Every row gives one point. The points of each table are mixes of a few directions, plus a little noise. How many directions does each table use, and how many do they share? Where both have some left over, give the other angles between the two spaces (their principal angles), to ten degrees, smallest first.
(in the rows, 128 means zero)

First:
[[ 71 135  83]
 [131 128 131]
 [128 128 128]
 [218 117 199]
 [ 92 133 100]]
Second:
[[100 131 106]
 [ 73 135  84]
 [ 98 132 105]
 [212 118 194]
 [157 125 150]]
Directions: first 1, second 1, shared 1

First:
[[118  98  90  73 130 120 156 149]
 [181 149 184 221 170 170  70  93]
 [164 150 172 199 156 158  84 101]
 [127 187 152 130 136 125 119 123]
 [116 100  81  55 135 119 163 156]
 [ 92 106 102  93  87 100 158 142]
 [ 83  69  79  79  75  96 172 151]
 [141 164 165 174 134 138 101 109]]
Second (7 x 8):
[[175  44  99 130 179 168 119 132]
 [ 63 169  94  30  81  74 184 161]
 [150 181 160 150 159 143 103 116]
 [130  50 126 187  94 134 116 114]
 [ 99 222 152 105 111 100 136 130]
 [135 161 148 143 137 131 116 120]
 [145  69 116 151 134 145 121 125]]
Directions: first 3, second 3, shared 3

First:
[[153 185 167 147 117 235 134  95 110 235  58 186]
 [131 151 121 140 115 151 113 118 119 174 121 151]
 [119 116 104 126 123  90 115 138 131 107 158 116]
 [135 116 159 117 147 140 158 129 134 100 108 115]
 [138 129 156 123 139 155 150 123 129 127 102 130]
 [117 107 108 122 128  84 119 140 134  92 159 108]
 [128 129 127 129 128 131 129 127 127 130 127 129]
 [102  66  86 107 139  12 124 162 145  14 201  66]
 [118 166  71 152  86 123  64 120 113 208 158 167]
 [144 113 181 113 158 160 178 124 137  94  87 114]]
Second:
[[107 124 113 134 119 121 121 156 150 103 134 114]
 [136 135 141 133 116 172 125 122 128 154  93 150]
 [101 130 130 157 103 153 105 151 160 158 120 139]
 [115  48 194 150 116 152 123 125 169 144  95 139]
 [107   7 193 153 134  77 121 122 169 126 151 113]
 [123 170 125 139 128 157 132 141 133 148 118 133]
 [149 205 102 112 171  98 162 112  85 139 172 112]
 [119  83 157 117 166  84 168 146 150  55 147  82]
 [173 217   7  76  92 119  81  95  36 132 139 165]
 [151 160 117 105 132 146 140 114 101 121 110 135]]
Directions: first 2, second 5, shared 2

First, 9 rows:
[[130  61  96  90 107 131 123 143  83  32 196 182 142 139 164 149  68 133
  162 195]
 [167 134 137 103 133 121 141 103 135 132 127  92 126 138 103 129 137 155
  124 133]
 [125 124 123 125 126 132 128 130 124 123 134 139 124 130 136 129 123 126
  129 141]
 [151 144  70 118 120 194 152  96 129 109 147 160  88 146 169 111 104 136
  130 215]
 [ 75 129 170 186 124 110 103 147 134 160  69 126 151  71  80 106 131 130
  126  11]
 [161 191 173 105 186  64 143 135 182 249 124  49 113 193 138 174 236  75
   76 161]
 [ 86 127 160 167 135 104 111 145 136 162  99 132 140 102 110 124 140 115
  124  68]
 [124 190  79 148  81 189 114 147 124 107  88 107 148 108 117  91 131 133
  126  50]
 [127  55 140 107 133 109 134 108 106  82 165 171 120 120 127 136  80 151
  153 179]]
Second (8 x 20):
[[172 126 152 127 111 131 157 126 114 118 121  72 119 128 165 125 152 174
  132 145]
 [194 213 113 187 177 105 121 121  81 108 125 209 140 128  75 131 131  43
  130 127]
 [ 62 124  89 152 164 110  80 132 133 146 141 239 148 127  58 134  77  50
  130  97]
 [ 94  51 150 100  86 137 144 133 146 142 129  60 119 128 176 127 124 211
  136 131]
 [104  40 159 100  77 136 154 132 141 141 127  38 117 128 191 127 128 235
  139 136]
 [137 151 119 147 146 119 120 127 115 125 129 166 134 128 104 130 122  94
  129 124]
 [194 217 119 153 162 124 129 121 104 105 122 164 130 129 100 127 152  63
  119 137]
 [ 68 101 124  59 101 160 120 133 191 139 131  77 117 129 155 124 138 153
  109 127]]
Directions: first 5, second 3, shared 0; angles 30, 60, 90

First, 9 rows:
[[129 128 127 128 128 128 128 128 128 128 127 128 128 128 128 128 128 126
  128 127 128 129 129 128 128 128 128 128 128 128 128 128]
 [137 138 103 123 155 114 134 129 121 144  98 115 130 121 119 120 114 105
  134  99 141 133 168 111 104 107 136 156 122 124 151 127]
 [137 138 105 124 155 114 134 129 121 144  99 115 130 122 117 119 115 106
  133 101 140 133 167 111 104 107 136 155 123 125 149 127]
 [106 103 190 140  62 163 115 126 147  88 204 162 122 146 155 149 163 185
  115 201  98 115  26 174 189 181 107  58 142 135  72 130]
 [139 141  97 122 162 110 136 129 118 148  90 111 131 119 115 118 110  99
  135  92 143 134 179 105  98 101 138 163 122 124 156 126]
 [140 142  93 121 166 108 136 129 117 151  85 109 131 117 114 116 109  96
  135  87 146 135 186 103  94  98 140 168 121 124 160 126]
 [131 131 120 126 137 124 130 128 125 133 118 123 128 125 124 125 123 120
  130 119 132 130 141 123 120 120 130 137 126 127 135 128]
 [132 134 116 125 141 121 131 128 124 136 112 121 129 124 122 123 121 116
  130 113 135 131 149 119 117 118 133 142 125 126 140 127]
 [101  98 201 142  49 170 112 124 150  81 218 167 121 149 160 153 169 196
  112 214  91 113   7 182 201 192 103  45 144 136  61 132]]
Second:
[[141  99  95 143 135 205 115 118  79 112 143 157 165 139 111 146 104 159
  100 134 161 147 125 123  91  76  72  99 107 164 142 184]
 [157 119  96 155 118 158 129 111 120 103 160 168 118 107 108 127 146 157
  125 152 143 114 119 139 104 126 100 114 123 116 140 142]
 [113 129 145 117 131  93 123 142 143 152 111 108 125 136 142 124 108  99
  124 111 109 140 143 113 154 147 163 128 141 132 126 106]
 [ 89 152 181  89 138  73 134 149 152 158  83  66 132 150 157 125 123  90
  145 100 105 135 133 120 164 141 171 160 135 130 108  97]
 [160 107  83 157 125 207 125 105  87  90 163 178 145 117  98 141 139 179
  116 155 167 122 112 142  77  88  60 107 103 137 142 180]
 [126 163 155 117 116  67 151 126 175 122 126 111  86 104 135 111 184 122
  172 140 108  88 113 152 148 175 160 168 138  78 112  80]
 [122 123 128 120 139 175 128 122  98 116 122 122 159 143 122 142 131 151
  127 128 153 132 114 137 104  84  87 132 105 150 124 163]
 [166 104  77 172 113 136 115 119 132 120 172 190 101 102 110 120 111 133
  101 146 124 131 144 117 122 156 133  84 145 116 156 125]
 [109 126 145 114 134 105 121 142 133 151 109 105 135 144 144 129  97 100
  118 107 113 148 144 109 150 133 154 124 138 143 125 116]
 [ 95 156 179  94 131  58 138 147 165 155  91  73 114 138 155 118 136  89
  152 106  98 124 133 126 168 159 180 162 142 115 108  83]]
Directions: first 1, second 3, shared 0; angles 70
